Each row is a point. Each copy is the shape, with its points in the same order, stretched, turned, moved and blurred by noise. Some copies are also mirrored. Which?
In the rows, 128 means zero.

Shape (7 x 2):
[[143 159]
 [ 93 118]
 [113  62]
 [207 177]
 [157 106]
 [148  19]
 [103  70]]
Copy 1:
[[123  97]
 [ 89 124]
 [ 87 162]
 [173 108]
 [129 142]
 [ 97 196]
 [ 93 158]]
Copy 1 is: mirrored
Copy 2 (7 x 2):
[[134 122]
 [132 153]
 [ 97 167]
 [107  68]
 [ 95 128]
 [ 49 179]
 [ 99 178]]
Copy 2 is: only turned
Copy 3:
[[122 162]
 [151 146]
 [130  99]
 [ 82 176]
 [ 97 127]
 [104  57]
 [128 105]]
Copy 3 is: mirrored

Shape (6 x 3):
[[133  91 112]
 [145 205 108]
 [115 140 199]
 [104  94 135]
 [116 208  33]
 [ 90 106 139]]
Copy 1, 6 rows:
[[142 136 124]
 [109  67 155]
 [ 97 155 168]
 [122 151 118]
 [106  28  99]
 [106 144 114]]
Copy 1 is: mirrored
Copy 2:
[[100 127 122]
 [176 130 142]
 [102 117 204]
 [ 73 141 135]
 [208 193 114]
 [ 82 147 146]]
Copy 2 is: only turned

Shape, 8 rows:
[[152 109 193 140]
 [ 69 140  78 179]
 [108  94 159 161]
 [ 99 171  87 100]
 [165 155 164 119]
 [ 94  72  70 182]
 [104 176  60  50]
 [156 130 147 179]]
Copy 1, 8 rows:
[[109 144  93 153]
 [ 94 169 205  96]
 [ 89 171 125 122]
 [161 129 169 137]
 [132 113 121 187]
 [ 60 154 171  13]
 [192 108 145  96]
 [ 74 135 158 154]]
Copy 1 is: mirrored
Copy 2, 8 rows:
[[154  78  82 134]
 [117 138 161 141]
 [150  91 123 146]
 [135 191 119 133]
 [151 123  80 108]
 [171 138 182 141]
 [153 238 112 142]
 [143  96 112 106]]
Copy 2 is: only turned

Shape (10 x 6):
[[110 124 112  54 101 109]
 [153 129  84  93 131 122]
 [173 127 117 145 113 168]
 [ 82 164 143 184 151 140]
 [ 91  89 139  83 150 143]
 [ 89 143 106  44  79  99]
 [ 91 142 111  91 108  93]
 [142 186 142 145 156 121]
 [125 215 145 101 183 176]
 [180  83 150 138 113 137]]
Copy 1 (10 x 6):
[[ 81  56 181 157  71 142]
 [112  74 164 117  69  90]
 [154 135 137 160  94  87]
 [ 95 175  84 120 187 141]
 [ 91  63 172 150 145 126]
 [ 47  63 170 187  51 156]
 [ 68 103 158 136  92 152]
 [163 133  81  89 113 138]
 [155  48  24 122 103 112]
 [176 146 190 151 131 121]]
Copy 1 is: only turned
Copy 2, 10 rows:
[[164 144 203 184 133 149]
 [110 121 148 159 107 147]
 [ 88 161  87 145 114 109]
 [183 130  68 103 108 156]
 [152 165 179 139 164 170]
 [187 154 226 202 122 153]
 [185 125 167 162 128 155]
 [159 122 119  86  90 131]
 [159 179 148  78  50 159]
 [ 83 140 128 140 155  94]]
Copy 2 is: mirrored
Copy 3 (10 x 6):
[[113 192 188 149 110  78]
 [115 145 171 120  85  88]
 [ 98  92 116 130 124  92]
 [148  75  99 186 128 215]
 [132 174  97 168 130  98]
 [106 195 221 167 104  88]
 [116 170 185 157 103 144]
 [192  89 152 148 127 155]
 [230  99 151 199 113  74]
 [105 116  92 112 164 102]]
Copy 3 is: mirrored
Copy 4 (10 x 6):
[[119 115 185  92  99 184]
 [143 181 154  96 100 140]
 [192 149 132 148 133 120]
 [115  80 101  89 167  80]
 [ 96 118 224 140 142 130]
 [136  95 172  63  95 199]
 [101  96 149  70  90 161]
 [146 146  80  90 178 141]
 [179 149 156  67 234 134]
 [149 146 134 192 121 137]]
Copy 4 is: only turned

Shape (11 x 8):
[[102 102 167 161 100 125 155 149]
 [127 108 157  92 133 144 167 170]
 [126 179 175 168 147 134  33 123]
 [128  90 105 103 116 124 120 173]
 [133 104 152  99  95 111 134 126]
 [100 144 134 126 113  89 125  90]
 [136 192 123 159 136 144 163 127]
 [114 157 128 122  86 142 138 147]
 [211  86 128 140 124 208 151  86]
 [170 108 153 152  72  95 131  91]
 [ 86 176  74 113  86 138  84 123]]
Copy 1 (11 x 8):
[[189 136 134  92 169 112 118 136]
 [179  95 141  87  74 122 116 148]
 [142 177  40 122 206 163  78 188]
 [155  69 168 123 138 106 103 141]
 [169 139 135 118 133 117  81 100]
 [111 172 144 124 160 131  95  83]
 [130 163 130 170 105 137 176 168]
 [160 162 171 157 128  96 119 171]
 [201  83   7 202 100  90 157 121]
 [178 189 103 160 193 138  87  79]
 [113 169 192 193 163  61 109 160]]
Copy 1 is: mirrored
Copy 2:
[[152 107 149 128 123 152 114 160]
 [101 143 137 184 128 159 142 140]
 [110  49  83  74  66 132 140 162]
 [123 140 145 152 161 158 158 113]
 [ 97 127 170 144 162 125 136 119]
 [108 112 154 106 105  94 139 119]
 [133 126 107 152  63 134 125  95]
 [137 109 135 179 127 129 131  79]
 [ 99 198  95 123 221 103  88 140]
 [101 142 160 100 170 121  92 107]
 [158  88 126 147 131  99 168  63]]
Copy 2 is: only turned
Copy 3, 11 rows:
[[145  83  85 142 128 142 154 175]
 [141 139  91 121  75 113 159 130]
 [ 69 161 213 220 143 109 105 174]
 [143 102 112 136  94 114 134  69]
 [111 103  64 134 116 127 114 132]
 [131 119 117 116 157 139  88 141]
 [148 189 133 163 155 163 140 153]
 [120 140 103 151 117 173 136 138]
 [ 80 156  43 167 177 108 203 110]
 [104  92  37 172 172 141  99 149]
 [109 139 167 150 134 177 107  83]]
Copy 3 is: only turned

Shape (14 x 9):
[[105 125 162 129 100  84 140  86 142]
 [ 98  88 123 133 119  90 131 149 104]
 [124 145 135 130 143  84 159 124 143]
 [126 207 112 104 136 194 116 190 105]
 [132 160 102 105 139 178 140 136 126]
 [ 90  57 113 151 175 129  35 129 142]
 [105 117 129 139 133 118 171 155 151]
 [117 126 152 166 120 150 148 121 150]
 [155  68 134 182 179  95  41 120 129]
 [179 163 121 103 104 198 132 139 128]
 [146 165 103  88 172 185 134 133 107]
 [123 102 190 118 128 106 177 128 119]
 [159 156  95  85 122 145 158 156 132]
 [125 112 166 112 134 110 119 139 172]]
Copy 1:
[[ 78 122  96 158  89 146 130  88 148]
 [ 88 166  97 104 126 130 149  78  96]
 [109 128 125 150  99 154 138  76 126]
 [159  79 165 154 149  71 168 228 105]
 [132  95 160 133 125  97 137 181 129]
 [ 54 249 134  46  85 135 224 141  64]
 [133 152 114 133 118 132 129 103 122]
 [118 147 117 149 126 146 119 146 149]
 [ 38 238 130  47  98 218 193  93  65]
 [131  56 144 132 131 127 100 211 134]
 [132  81 176 114 125 102 157 174 132]
 [116 102  77 126 110 170 124  69 159]
 [133  70 144 128 114 119 111 146 107]
 [105 131 100 117  65 161 156 120 111]]
Copy 1 is: mirrored
Copy 2, 14 rows:
[[ 92 154 117  96  99 143 162 111 143]
 [111 124 180  94 130 182 119 132 131]
 [120 150 120 115 137 153 145  84  96]
 [ 95  90 162 214 113 140  93 108  83]
 [118 123 138 140 132 104 129 104 100]
 [145 217 241 105 170 144  79 171 180]
 [ 85 131 132  80 131 133 126 105  91]
 [ 66 147 119 113 136 119 121 116 131]
 [184 228 168 158 191 161  64 170 191]
 [107 117  91 178  98  78 116 153 132]
 [150 120 137 167 129  98 109  84  97]
 [ 96 116  85  88  94 136 116  79 128]
 [126 114 115 144 110 109 136 125  84]
 [ 94 178 129 114  93 125 118 131 132]]
Copy 2 is: only turned

Shape, 17 rows:
[[115 122 144 125 122 145 139 163 137 128 143]
 [109 114 119 135 111 161 129 136  94 110 145]
 [133 107 137 166 129 112 130 142  85 116 141]
 [119 107 148 146 158 104 149 137 118 124 141]
 [157 181 152  85 108 146 186 104 120 136  72]
 [103 123 136 140 112 168 113 164 107 132 158]
 [102 147 119 118 103 145 197 102 116 143  46]
 [131 125  87 158 129 130 140 131 130 148 160]
 [ 86 121 143 148 133 114 113 119 108 156 144]
 [132 100 115  95 147 122 137 144 107 121 167]
 [138 185 115 120 119 164 159  77 107 155  61]
 [125 127 121 146 117 128 125 168 133 104 162]
 [123 167 110 123 109 126 137  95 135  98  94]
 [124 103 109 126 136 156  95 126 177  50 154]
 [150 100  76 164 156 162  70 135 156 123 105]
 [160 119 121 135 102 159 142  76 158 118 113]
 [130 103 114 131 100  99 107 126 124 136 116]]
Copy 1 (17 x 11):
[[151 108 165 108 119 142 134 143 129 113 144]
 [166 105 173 102 131  85 102 155 109 122 132]
 [153 121 159 107 115  94  88 103 136 140 131]
 [135 130 162 116 114 118 111 111 169  99 141]
 [127  87  89 102 107 140  89 178  96 105  78]
 [171  99 175 114 139 112 110 140 102 123 164]
 [136 108  73 100 102 121  74 210 139 104 117]
 [106  97 154 106 158 108 124 138 140 154 162]
 [138 142 136 121 143 111  68 105 134 103 182]
 [126 121 192  96 128  87 147 118 123 102 132]
 [119  84  73 135 140 112  64 188 101 123 114]
 [164 110 171  97 139 120 146 127 124 142 132]
 [149 133 106 108 152 110 108 166 101 126  86]
 [159 162 215 130 169 127 183 169 118 129  76]
 [111 145 160 200 158 119 164 149 130 185 143]
 [106 126 158 126 154 141 101 183 112 153  97]
 [117 167 126 112 127 116  97 111 106 147 148]]
Copy 1 is: only turned
Copy 2 (17 x 11):
[[111 165 136 133  88 154 107 122 156 127 155]
 [115 157 119  91 114 155 105 141 126 106 170]
 [ 87 131  96 139 101 133 137 143 129 107 171]
 [120 144  90 166  98 123 143 117 130 124 160]
 [123 188 162 145 124 103  93 195 103 212  96]
 [112 150 154  88  92 151 111 145 151  86 168]
 [105 223 112 110 159 126  71 147  89 186  46]
 [128 143 111 140 125 154 177 154 127  80 107]
 [132 130 124 123  99 108 129 122 125  93 121]
 [147 143  98 145 127 144 147 116 154 114 189]
 [133 182 144  98 152 114 114 192  85 184  46]
 [ 99 142 137 134 106 182 142 124 144  99 180]
 [126 150 137 117 155 166 122 146  68 168 115]
 [147 112 109 117 116 249 132 108 112 130 217]
 [144  99  84  78 137 199 152 121 149 127 119]
 [139 119 105 141 113 182 103 200 101 154 105]
 [102 117 101 141 137 154 111 126 131 118 133]]
Copy 2 is: mirrored

Shape:
[[114 164  69 115 156  87 105 198 130 151  93 146]
 [117 123 135 144 132 188 115 142  50 161 172  51]
 [135  94 136 100 130 104 116  67  77 124 147 102]
 [115 164  95  98  78 134 110 201 163 154 120 189]
 [149 129 109 146 130 159 124 147 131 108  82 191]
 [112 138 141 183 115 126 120 121  49 138 215 101]
 [106  94 130 146  77 105  86  99  85  77 127 103]
 [ 99 111 126 188 159 143 122 147  88  93 214 115]
 [123 126 126 152 130 135  84  57 148 118 162 105]
 [177 142 179 136 101 113 114  99 137  99 116 102]
 [150 117 173 123 137 129  51 107 115  78 159  83]
 [140 149  96 198 112 135 130 121  80 101 237  88]
 [ 88 148 132  80 127 130 132 212 140 144 126 188]
 [158 103 108 129 107 105  70 200 147 167 104 191]
 [103 181 157 133 117 137  58 142 128 153  82 184]
 [141 132 115 101 117 134  82 155 172 158 110 219]
 [101  87 161 175 114 126 117  98 132 128 147  56]
 [114 135  87  83 101 153  74 169 141 125  95 149]]
Copy 1:
[[125 189  63 133 108  26 116 142 143 129 147  89]
 [168 136 142 142 162 155 126 209 145 188 150 241]
 [179 141 157 187 179  96  86 104 156  99 136 204]
 [ 84 167  76 141 102 118 119 138  73 146  72  65]
 [122 149  60 118  88 135 115  59 112 155 135 107]
 [175 142 211 161 145 108 140 173 130 194  87 229]
 [123 153 165 190 162 139  86  84 156 168 131 216]
 [186 121 186 115 171 116 125 137 169 220  96 197]
 [106  86 144 165 167 111 112  70 162 133 121 243]
 [118  76 139 175  98 141 100  76 169 131 124 152]
 [154  71 131 163 154 138  72 105 233 181 110 219]
 [157 107 221 146 148 120 101 147 108 222 105 237]
 [131 173  90 115 120 106 134 152 133 124  58  38]
 [154 173  32 169 116  77 112 116  95 191 116  80]
 [ 80 159  57 144  76 100 154 107 163 132  71 147]
 [119 147  34 147 116  94 120  85 104 132  76  87]
 [125 103 173 178 184 132 141 109 171 158 152 211]
 [ 90 162  50 140 134 134  80 121 129 148 124 137]]
Copy 1 is: mirrored
Copy 2:
[[194 152 144 211  71  86 168 101 187 105  79 127]
 [193 147 118  82  92 115 192 117  89  70 191 175]
 [135 135  90  67 144 131 125 142 105 160  95  99]
 [133 131 165 214 109 145 173  32 152 127  98 123]
 [191 138 150 199 121 171  98 109 152 168 134 136]
 [103 187 121  89 142 115 177 123  95 112 129 172]
 [144 169  98  63 168  93  72  78  98 137 107 117]
 [134 185  66 149 148 127 143 147  78  86 141 203]
 [119  78  91 117 185 144  88 134  95  92 109 146]
 [107 153 150 110 134 172  68 146 119  95 117  81]
 [131 140 100 114 113 141  82 147  51  85 111 116]
 [105 214 101 105 150 148 160 114 126  66  89 221]
 [150 145 132 227 115 128 176  90 108 139 129  99]
 [111 127 131 202  45 119 123  61 153 156 118 128]
 [166  76 214 209 123 114 107 102  75 150 149 108]
 [123  82 155 235 112 160 128  86 110 166 108 114]
 [115 113  61  62 157  99  94 127 119  52 164 126]
 [212 114 142 176 103 128 133  46 123 130 113 115]]
Copy 2 is: mirrored
